Each row of a before or after table is a point. The points were changed in one or more steps. Then noise was added and the rows were shuffled. The steps act on how far a point lies along the listed directions, d1 being the first. Name the steps. A step turns or swaps two directions, mirrors them in a line or flattens them onto one, adds a multiple of one to another, or multiplies one. Angles are multiples of 10 degrees, from the lower direction toward the higher: turns from -170 to 170, lines from 10 to 170 but not 90. Use the fewest steps. Two steps may share a direction if one is a turn and the other turns, adds or multiplies; they go together, in the order done. Otherwise the lowest direction goes first.

Directions:
(1): [-37 -48 -19]
(2): [ -4 -20  60]
(3): [-52  36   9]
Before:
[[-25  20   4]
 [-15  -1 -18]
 [  1   9 -10]
 [ -1  14  18]
 [-12  -4  -5]
 [-17 -14 -10]
 [-10   2   8]
 [ -2   2  -3]
 [ 24  28 -11]
 [ -9   4  -7]
 [-15   3  18]]
After (11 x 3):
[[ 60  11  -5]
 [-22  39  14]
 [ 16  -1 -11]
 [-46  42 -12]
 [ -7   2 -11]
 [  1   1  -4]
 [-49  31  10]
 [ -4 -13 -24]
 [-19 -20 -14]
 [-27  16   2]
 [-16  -4 -10]]
Steps: multiply d1 by 1.3; turn d2 and d3 by 40 degrees; multiply d3 by 2.5

Directions:
(1): [-59 -15 -16 -43  21  -8  24  48  10]
(2): [ 34 -34 -31 -34 -33 -60   9 -11   2]
(3): [-60  20  -8  19 -58 -14   9 -31 -17]
(4): [ -1  10  12  30 -26 -31 -45  54  39]
(5): [-23  -6  42  -5  35 -38  -6 -48  44]
(6): [ 16  24  44 -49 -44  28  22   4  30]
Before (9 x 9):
[[ 10  -9 -19 -29  22  31   9  27 -20]
 [-19  -6 -19  14  48 -41  -9  21  -5]
 [-15  13 -26   1 -10  -9  29  29 -37]
 [  5 -38 -22  -5  29 -60 -13   1   2]
 [ 18  19   9  34   2  13 -10 -30 -10]
 [-21 -10 -52  23 -21  -2  -2 -15 -60]
 [ 20 -18   4 -51  15 -14  35 -40  11]
 [ 14 -25   5  -7   4 -49 -18   0  31]
 [-39  -4 -37  28  19 -44 -22  20   0]]
After (9 x 9):
[[-17  30  13   8 -23  61  11 -35 -39]
 [-24  -4  18  29  36  -8 -29  18  25]
 [ 31 -13 -12 -28  24  27   7   4 -19]
 [ 25  25  11  10  10  14  25 -26 -32]
 [-36  10  -5 -20 -30  -6  20  13   5]
 [  9  -4 -42  35  11   3 -20  54 -20]
 [-12  19  33  28  41  30 -25  30  12]
 [  5  42  49  12  14  32 -11 -22  29]
 [ 20  38  46   3  23  23  -6  15  24]]
Steps: mirror d1 and d3 in the line at 110 degrees; turn d2 and d6 by -130 degrees; swap d4 and d5

Directions:
(1): [ 47  17 -23  11 -44  39 -36 -31 -21 -14  12 -41   9  60]
(2): [ 11  16 -29 -47  31  30 -18 -40 -53  -3  15   7 -42 -54]
Before, 13 rows:
[[-37 -11   3 -19  37 -11  17  11   8   8  -1  32 -17 -60]
 [ -3  13  -4   6  -1   0  13  -3   5   2  -5   0  -7  -1]
 [  8  -1  -7   4 -13  -5 -11   7   2  -5   2 -12   5  19]
 [-26 -11  10  -8  12 -10   5   5   1   3   1  13   3 -21]
 [ -3  -3   4  26 -16 -18 -10  -2   9   2  -6  -5  15  23]
 [  7  -4   3  22 -25  -2  -3   2  19 -18   6  -9  17  39]
 [-14  -4  18  16 -19 -21   5  12  28  -7   1 -12  21  32]
 [ 12   0  15  13 -13  -1 -11   6  14  -4   0 -18  14  36]
 [-15  -2   1 -12  23  -7  18   6   8   6   5  23 -14 -47]
 [ -3   6  -7 -30  18  12  -3 -25 -24   1  11  20 -36 -47]
 [-20  -4  11 -15  36 -17  13  15   8  18  -2  29  -3 -51]
 [  0  10  -9 -38  33  18  -4 -23 -22   9   1  14 -29 -36]
 [-23 -14  11 -13  42 -18  27  14 -11  14  -2  24 -16 -55]]
After (13 x 14):
[[ -2  14  -6   5  -1   2  11  -6   2   1  -4  -2  -8  -1]
 [-19  -4   3   1  18 -23  -1  -5  -4   7  -5  17  -6 -26]
 [ 26   8  -1  11 -27  20 -16 -11   8   1  -3 -24  14  56]
 [ 25   6   0  19 -45  17 -16 -14   5  -9   7 -19   7  47]
 [-24 -10   9  -6  23 -19  17   9  13  -9   4  27  -7 -29]
 [-11  -7   0  -4   8 -18   3  17   8   1  -2   5  -1  -9]
 [ 39  10 -21  -3 -13  36 -22 -30 -42  -4  16 -30  -8  18]
 [ 30  14 -20  -2 -19  31 -16 -24 -12  -7  16 -15  -6   9]
 [-26   1   5 -25  26 -15   9  -6  -4  -3   8  11 -16 -38]
 [-15  -6  20 -10  28 -17   8  14  10   4  -4  12  -5 -22]
 [ 36  20 -22 -13  -7  34 -32 -28 -28   2  15 -16  -2   7]
 [ 28  13 -31  -9 -21  46 -34 -35 -26 -11  16 -23  -9  16]
 [  2   1  -8 -11  -6  17 -18 -19 -20  -4  11  -9   0   1]]
Steps: turn d1 and d2 by -130 degrees

Directions:
(1): [ 17 -14 -10 -44  31 -38   3 -24  12  27 -16  27 -24   1 -28 -27 -11  -3
  -7  15  -9   8 -39  -8]
(2): [  2 -10  24 -19 -14  14   7   9  29 -19   5  38  27  16   2 -45  -4 -21
 -27   8 -34 -19  37  10]
(3): [  0   3  -1  -3 -22   5  28 -23 -11  38  -6   1  19   7  13  13  19 -51
   5  31  17 -24   4 -51]
(4): [ -5  -7 -60 -40 -19  13  28  31 -35   9  13  -2   9 -12  -1 -29  18  31
  -1  -4   8  -9   8   2]
Before (12 x 24):
[[ -5  -7  16 -11   6 -15   2 -13  22   1 -15  16  -3  17  -7  -8  -9 -18
  -20  19 -15  -4  -5 -13]
 [  6  -1 -37 -10 -10  -1  27  15 -24  17   6 -12  -6   3   7   4   5  10
    3  -2  23  -3   6  -4]
 [  5  12   1  17 -36  35  25  -9 -11   5  -4   1  25   8  34   1  27 -39
  -15  22  11 -30  31 -39]
 [  5   8  27  38  20 -17 -15 -35  -5  11 -20 -19 -12   5  13  37   1 -13
   21  12  24   8 -29 -15]
 [ 14  13  26   2  -4   7   9 -30  14  17  -6  -2  14  12  11   8   2 -60
   -1  23   9 -13   1 -37]
 [  3   6   7  13  14 -19  -9 -36  -2  35 -16 -20 -18  -7   0  28  -5 -33
   12  20  23   8 -29 -21]
 [  1   9 -21 -12  25 -24 -10  -4  -3  23 -11  -1 -21  -5 -18 -14   1   6
   -6  -5   6   2 -22  -8]
 [  0  -8 -20 -28 -29  14  34   7  -6  15   0  13  32  16   0 -15  16 -17
  -17   8  -7 -30  20 -20]
 [ -6   4  -6  -6 -41  23  20  -6 -19  22  13  -4  33   7  28  -2  31 -45
    3  21  17 -37  30 -37]
 [ -7  14  43  36 -18  21  -5 -10  17  -7   1  17  38  13   9   5  11 -44
   -7  17  -8 -21  31 -13]
 [ -4   4  -7  23 -14  19   9   7 -27   9  11 -33  18   3  21  26  16   1
   10  -2   5  -5  16  -3]
 [-11   8  40  29 -12  25  14 -10  12 -12  -5   0  34  13  35  10   6 -37
   -2  28  -5 -19  39 -17]]
After, 12 rows:
[[  6   3  -3  -4  -6 -13   6 -41 -17  50  -5 -15  -2   1  12  23  22 -45
   17  27  32 -16 -19 -48]
 [  5  14 -17  -6 -26  25  23  -3 -22  18   8 -21  26  -2  21   9  21 -33
    8  15  24 -15  12 -36]
 [  7   1  31  30  12  -8  -9 -25  -2  16  -5 -17  -1  13   7  36  -2 -19
    6  10  -5   4  -7  -9]
 [ -5   6   3 -14   3  -1  -8   9  16  -3  -2  21   6  11  -6 -38  -3 -10
  -26  -4 -17 -15  19   0]
 [ 13  12 -12  19  -4   2  16 -37 -23  31 -17 -13  -9  -4  22  30  20 -30
    5  27  32  -8 -22 -51]
 [-12  20 -27  28 -13  13   7   1 -44  23   4 -28  14 -17   3  35  30   2
   23   5  37  -6  -8 -25]
 [-12   4  16  10 -29  27   5   6   5  -3   4   6  35   8  24  -9   5 -41
   -8  17  -4 -20  43  -5]
 [-15  -3 -30 -22 -23   8  20  20 -15   3   0  -5  10   5   6  -8  10   9
  -10  11   1  -8   8 -10]
 [-13  14 -19  22  -3  11  22 -13 -38  15  -6 -38   4 -12  28  40  17   0
   28  22  35   0  -6 -30]
 [ -9   3  31  35 -24  32  -1   2   0 -21   0  -3  37  13  36   5  13 -15
   -2   3   0 -20  37   1]
 [ 10  -6 -22 -27   3 -24  25 -21 -11  43 -18   3  -5   8 -14  11   7 -12
   -2  15  11  -9 -35 -32]
 [ 19  -4  14   0  15 -22   8 -19  24  14  -8  16 -13  20  -3  -2 -16 -26
  -11  11   1   4  -2  -5]]
Steps: turn d1 and d2 by 130 degrees; turn d1 and d4 by -110 degrees
